Rows are points. Examples show where two turns around zero, p and q, send a point. Write where each new point lands after one turn and then the other. Backwards means that the second turn is done in reverse. Each puzzle has new turns, and all numbers are rounded.
(in the rows, 128 means zero)

Turn p:
[128 129] -> [129 128]
[104 158] -> [160 149]
[100 129] -> [132 156]
[180  97] -> [92 80]
Turn q:
[118 140] -> [121 142]
[117  80] -> [107  83]
[149 164] -> [156 159]
Where do these land?
p, then q: [155  80] -> [ 74 118]
p, then q: [133 167] -> [163 111]
q, then p: [114 140] -> [144 138]
q, then p backwards: [117  93] -> [162 113]
p, then q: [120 160] -> [161 125]

Turn p:
[120 129  78 161] -> [ 83  89 125 116]
[152 136 131 152] -> [123 117 102 148]
[147 117 133  94] -> [133 166 119 117]
[125 152 143 194] -> [133  71 116 170]
[107  95 141  84] -> [156 157 149  88]
[118 139 142  83] -> [139 167 156 129]
Turn q:
[134  94  97 102] -> [171 142 136 101]
[173 166 104  85] -> [137 129 204 134]
[147 115 129 147] -> [144 130 118 151]
[ 91 166 156 159] -> [ 65 124 106 138]
[135 102 146 113] -> [150 102 120 120]
[147 129 122 129] -> [139 131 139 141]
[ 69 123 143 161] -> [ 90 136  73 112]
Where do these land?
q, then p: [191 113 140 129] -> [144 107  69 138]
p, then q backwards: [142 114  87 172] -> [ 92 130 180 130]
p, then q: [ 80 117 112 105] -> [123  74 134 112]
p, then q: [104 155 182 125] -> [135 107 119 189]
p, then q backwards: [139 112 137 117] -> [120 111 114 131]
p, then q: [112 156 110 119] -> [104 111 104 124]

Turn p:
[146  80 149 166 129 134] -> [134 107 171 153 151 161]
[ 90 147 125 113 132 101] -> [124 153  99 120 151 102]
[154  99  69 151  95 172] -> [ 99  99 113 157  87 193]
[104 127 173 137 130 159] -> [118 166 172 117 135 133]
[152 167 118 127 132 102] -> [141 113 112 139 108  87]
[162 153 145 101 107  96] -> [122  91 130 108 119  79]
[ 87 124 118 102 172 132] -> [158 169 101 103 145 141]
Turn q:
[126 114 134 153 122 157] -> [150 133 123 125 100 147]
[150 113 150 132 159 158] -> [154 162 107 124 138 155]
[ 90  96 145 136 120  91] -> [146 113 160  85 127  99]
[ 99 143 142 114  83 133] -> [ 98 127 127 113  87 100]
[117 146 130 154  97  95] -> [134 108 149 145 108  88]
[108 132  91 127 178 116] -> [118 124 172 134 165 160]
[198 162 126 110 191 144] -> [127 171  92 181 189 157]
[137 118 106  98  72 129] -> [ 97  84  93 117 109 116]
Where do these land?
q, then p: [114 130  94 105 132 157] -> [109 165 131 114 126 157]
q, then p: [134 166 137 141 142  89] -> [151 131 145 160 151  96]
q, then p: [ 84 114 157 108 120 110] -> [124 124 117  83 148  94]
q, then p backwards: [117 106 147 118 142 157] -> [109 122 124 101 143 155]
q, then p: [134 108  45  96 121 124] -> [138 156 135 114 160 207]
q, then p: [133 136 128  99 110 157] -> [104 148  96 130 124 139]
q, then p: [145 112 149 220 133 156] -> [110  66 172 154  69 121]
q, then p backwards: [146 147 146 171 112  83] -> [155 163 144 158 154  91]
p, then q backwards: [145 134 149  96 140 117] -> [113  97 144 131 117 105]

Turn p:
[132  99 114  88 140 115 117 129] -> [117 105 127 107 109 142 132  90]
[108 100 124 158 162 116 153 156] -> [ 87 132 122 179 119 145 125 123]
[ 90 134 148 106 103 156  96 133] -> [171 160 139 116 146 145 113  99]
[ 92 155 139 166 159  91 173 100] -> [ 93 104 136 173 191 130 132 157]
[ 99 106  82 112 113 111 100 145] -> [112 151 153 114 117 141 165  83]
[123  85 131 126 127 157 125  96] -> [119 142  79 110 137 130 117 105]
[165 158 101 119 119  92 181 166] -> [133  82 153 164  93  92 170 148]
[177  88 174 151  95 165 102  98] -> [133 161  80  86 113  85  70 138]
[186 153 115 125 136 145 139 102] -> [139  99 101  99 112 115 142 175]
[ 97 164 166 141 112 104  92 158] -> [146 154 195 139 145 132  97 134]
[140 167 113 117 142 155 129 126] -> [157 117 122 120 124 150 148 159]
Turn q:
[150  90 184 101 160 155 120 156] -> [108  87 152 143 117  65 154 101]
[ 81 181 138 120 110 130 150 130] -> [174 132 167  97 132 165 133 129]
[155 107 164 127 158 160  78 182] -> [101  76 126 130 132  80 122  65]
[136 107 125 102 114 145 106 127] -> [104 124 120 139 134 131 159 110]
[140 124  92 147 127 151 149 111] -> [111 129 128 160 134 154 106 152]
[164 111 128 154 101 102 132 126] -> [108 167 111 137  98 118 108 123]
[ 61 153 125 150 123 110 134  99] -> [146 134 139  69 140 161 123 169]
[ 78 146 104 113 126  87 160 139] -> [184 124 114 105 106 159 140 159]
[186 135  93 138 134 113 123  83] -> [116 177  97 170 160 119 105 144]
Where do these land?
p, then q backwards: [158 123 171 160 135 148 101 139] -> [137 131 120 185 130  99 155 118]
p, then q: [126  88 135 128  69  99 170 108] -> [151 166  84 100 130 109 123 184]
q, then p: [103 181 141 181 167 125 129 130] -> [130 114 149  77  88 160  84 115]
p, then q: [ 96 108 111 127 171 124 137 133] -> [102 102 153 123 142 154 118 155]
p, then q: [119 156 158 112 141 143 111 166] -> [ 94 136 147 138 137 111 114  85]
q, then p: [106 120 121  53  94 137 117  85] -> [148  91  86 196 139 130 147 153]
p, then q: [126 144 135 103 136  89 135 108] -> [110 109 125 123 117  92 150 147]
q, then p: [132  78  61 131 101 128 139 128] -> [140 191 111 155 124 134 179 126]
q, then p backwards: [135 151 106 120 141 135  81 150] -> [ 99 105 143  96 130 137 146  96]
q, then p: [180 131 141 166 125 154 159 135] -> [118 173 163 113 156 122  92 145]

Turn p:
[125 137 108 139  98 134 115 177 176 115 130] -> [106 112 124 111 157 148  94  86 110 153 107]
[132  60 108  52 128 120 122 116 125 123 127] -> [180 162 171  80 150 147 124 133 132 100 165]
[133  97 130 150 132 103 111 113 142 106 136] -> [140 148 109 119 118 140 151  92 120 113 126]
[137 147 130 147 145 124 189 115 154 164 140] -> [110 110 144 180 151 100 161 118 126 148 152]
[123 144 124 112 136 114 174 123 109 128 117] -> [128 125 136 155 153 101 127 151 131 103 136]
[142 144 134 150 133 154 169 116 127 127 139] -> [101 123 152 162 122 107 143 122 144 131 119]
[116 129 114 147 135 137 113 139 122 160 132] -> [141 119 122 123 122 117 133 137 117 166 116]
[ 97 143 109 142 142 134 105 118 110 106 134] -> [140 106 120 118 108 127 136 139 114 111  88]
[120 120 217 145 123 132 125 128 110 148 135] -> [ 98 164 111 157  68 130 118 146 108 141 164]
[143 123 160 151 137 128 101 165 108 124 128] -> [ 98 158  97 105 105 118 120 134 123 145 121]
[136 150 107  40 131 128 107 117 113 140 132] -> [144 107 152  93 158 163 124 190 148 111 151]
[129 129 108 139 129 134 118 117 153 111  94] -> [141 100 118 118 126 123 118  95 146 118 124]
[133 141 117 150  95 123 117 119 115 112 119] -> [134 131 108 144 126 143 115 121 148 123  96]
Turn q:
[136 130 146 128 127 113  95 147 111 119 121] -> [114 118 143 142 120 117 125 130 165 114 126]
[173 146 134 181 101 123 163 146  92 154 127] -> [ 56 150 122 109 115 105  81 117 113 141 126]
[111 109 162 123 102 109 127 131 118 140 139] -> [129 118 134 110 138 100 122 160 150 146 121]
[107 136 103 121 121 170 130 128 109 121 136] -> [130 130 116 131 168 131 136 109 118 123 162]
[ 92 117 141 139 147 117 119 138 121 125 118] -> [152 126 155 113 135 134 115 123 155 128 129]
[130 133  94 125 125 172 168 165 148  98 154] -> [147 143 106 175 148 129 100 113  83 143 163]
[162 128 102 162 115 109 136 162 122 163 153] -> [ 94 146 128 132 130 102  81 134  98 102 103]
[152  99 118 123 146 141 106  88 162 115 106] -> [130 112 118 143 121 186 159 135 123 129  99]
[109 144 168  97 155 132 115  90 140 137 130] -> [162  93 110  99 106 127 163 120 148 132 126]
[127 130 125  91 144 135 116 103 151 134  78] -> [144 130 132 133 120 147 186 104 135 139 102]
[111 160 107 134 106 135 146 115 172 109 156] -> [145 112 137 135 118 124 136 140  67 133 162]
[127 105 137 112 148  80 114 125  89 121 117] -> [132 158 135 115 116 131 132 151 183 107 117]
Where do these land?
q, then p: [142 121 142 132 122 140 139 111 100 150 123] -> [154  99 141 120 144 127 124 138 114 124 136]
p, then q: [ 99 126 132 139 130 139 116 121  99 142 125] -> [ 93 139 141 144 133 108 124 132 132 130 117]
p, then q backwards: [115 131 118 109 119 138 142 138 118  47 137] -> [140 125  88 165 149 100  88 139 117 169 130]
p, then q: [137 146  44 116 115 141 141 143 102 147 135] -> [146 137 130 142  93 141 119  86 157 142  60]
p, then q backwards: [131 135 120 110 141  89 119 115 132 148 130] -> [111 119 118 104 123 148 125 101 126 114 148]
q, then p: [144 126 150 109 148 122 145 134 100 144 123] -> [144  94 120 131 157 148 126 117 136 127 132]
q, then p: [136 142 135 110 145 142 121 109 145 138 130] -> [148 141 146 138 141 121 127 117 150 120 123]
q, then p backwards: [130 150 106 150 139 118 134 115 118  96 140] -> [120 114 170 100 125 124 122 117 138 119 130]
p, then q: [141 147 148 118  53 135 127 145 106 112 114] -> [125  72 168 149 144 143 137  89 123 104 130]
q, then p backwards: [123 137 150 185 146 131  66 152 149 148 130] -> [101 161 102 112 115 181 139 119 162  84 108]
p, then q: [127  75 131 118 149 105 143 122 225 126  83] -> [138 111  54  86 111 163 146 194 123  91 146]
q, then p: [106 130 153 146 134 132 143 136 135 146 144] -> [145 142 119 103 130 148 135 141 138 134 150]
q, then p: [133  98 134 123 123 132 129 123 135 121 150] -> [127 129 126 102 138 111 124 122 128 149 118]

Turn p:
[133 141 109 117 120 104 165 123 135 123 115 121] -> [111 137 154 128 147 132 149 134 140 152 146 121]
[120 134 138 119 121 124 117 151 119 145 160 164] -> [131 120 124  99 104 115  98 111 113 148 120 117]
[138 104 103 131 120 114 143 118 106 113 112 128] -> [137 139 127 141 167 134 143 126 116 137 134 107]
[131 154 154 117 109 156 122 130 114 121 142 149] -> [103 141 122 118 122 109  87 123 115 126 122 146]
[106 155 136 136 144 141 109 158  93 145 145 127] -> [122 119 131 102  96 140 117 108  85 108 130 139]
[167 122 107 159 130  97 149 125 141 112 110 117] -> [145 137 162 161 145 119 160 156 125 141 125 112]
[122 117 130 105 170 146 100 113 152 110 128 119] -> [118  89 109 142 124 137 119 139 157  91 126 119]
[122 151 121 132 115 148 116 153 112 167 118 157] -> [114 155 108  98  92 114 131 118 100 130 130 120]
[120 117  93 155 121 111 131 105 152 107 122 104] -> [139 124 141 171 142 127 167 109 148 130 127 126]
[115 128 156 126 132 167 144 142 120 150 149 148] -> [111 133 106 103 107 147 102 130 116 141 100 147]
[108  99 160 107 141 134 103 132 161  99 112 102] -> [145 115 127 123 139 141 115 131 181  79 115 134]
[151 124 137 108 105 137 132 127 125 148 147 114] -> [130 120 114 106 142 107 127 142 125 145 128 155]
[132 119 119 151 137  85 132  86 135 126 102 114] -> [157 135 139 172 136 141 149 137 143 136 164 120]
Turn q:
[132 115 145 116 105 136 132 123  67 113 126 150] -> [ 85 117 138 129 174 145 133 149 124 129 134 155]
[118 117 136 136 122 114 118 137 126 135 135  31] -> [152 114  94  86 122  93 173 129 150 102  83 137]
[120 119 122 125 110 120 112 141 143 109 126 139] -> [152 138 132 132 144 132 116 118 126 113 136 140]
[132 142 126 117 135 203 116 124 140 110 135 149] -> [130 109 140 144 141 185 144  99 130 138 145  90]
[147 117 139 139 145 141 112 147 140 124 140 129] -> [130 145 137 123 134 137 131 105 115 126 105 110]
[128 150  87 140 142 118 109 110 139 150 138 113] -> [144  96 125 133  82 117 121 127 109 115 120 122]
[133 113 108 136 147 132 112 138  87 139  79 147] -> [112 124 117 122 139 158  91 175 108 120 109 117]
[130 134 143 125  72 121 147 139 127 161 132  99] -> [129 131  83 109 126 116 155 120 128 148 137 174]
[138 120  82 118 141 113 158 143 141 118 131 136] -> [130 153 133 125 105 120 126 143 109  98 163 112]
[134 123 134 131 147 123 115 122 137 115 119 108] -> [143 132 139 127 125 125 135 136 139 121 103 116]
[120 135 147 117 127 110 128 121 105 116 139 152] -> [102 126 150 139 141 122 114 127 141 128 133 149]
[137 129 135 124 131 110 127  75 142 116 139 148] -> [135 121 163 172 122 107 134 136 129 145 132 134]
[117 137 143 158 136 145 166 129 141 112 134 152] -> [125 136 151 109 137 121 121 118 133 164 159 102]
[101 118 130 115 135 115 125 128 143 172 134 147] -> [118 131  94 156 119 106  98 113 131 132 131 124]
[134 150 142 125 125 118 141 142 142 129 113 120] -> [134 148 126 113 110 134 128 128 147 140 129 139]
Where do these land?
p, then q: [ 91  56 122 111 107 108 115 137 141 118 135 130] -> [155 144 133 166  88 138 167 158 120 129 109  93]
p, then q: [152 143 125 131 126 131 112 136 131 108 141 112] -> [124 146 144 123 148 111 110 139 134 126 118 137]
q, then p backwards: [143 123 120  89 152 137 146 130 135 119 113 139] -> [123 138 127 138 150 128 138 115 137 122  82 139]
p, then q: [142 121 127 128 143 145 109 136  84 115 144 144] -> [116 104 136 118 147 137 124 154 121  95 103 130]
p, then q: [ 92 146 122 114 118 137 132 147  95 119 138 129] -> [113  92 136 161 142 130 134 137 154 124 129 125]
p, then q: [135  94 124 146 152  89 129 119 138 114 123 119] -> [132 154 130 105 127 130 159 125 108 147 103 105]
q, then p: [128 151 146 141 140 131 111 138 134 144 125 135] -> [131 143  98 130 122 117 134 128 141 119 145 135]
q, then p backwards: [150 125 130 144  93 125 114 140 138 120 102 138] -> [129 109 156 148 116 123 148 128 100 142 131 115]
p, then q: [135 129 119 134 149  93 128 111 133 181 135 140] -> [113 134  93 120 124 117 159 108  88 128 137 147]
p, then q: [122 128 136 143 109 125 121  64 138 110 110  78] -> [133 137 181 125 119 111 105 100  94 158 147  95]
q, then p: [130 152 119 147 147 141 144 142 139 177 127 113] -> [127 134 105 109 153 107 160 101 133 139 153 142]
p, then q: [146 147 156 103 113 148 168 134 130 113 127 142] -> [126 125 110 134 122 143  82 103 162 119 116 127]
p, then q backwards: [ 99 149 118 133 115 154 135 130 127 126 143 146] -> [139 143 147 124 137 127 123 147 124 157 153 139]
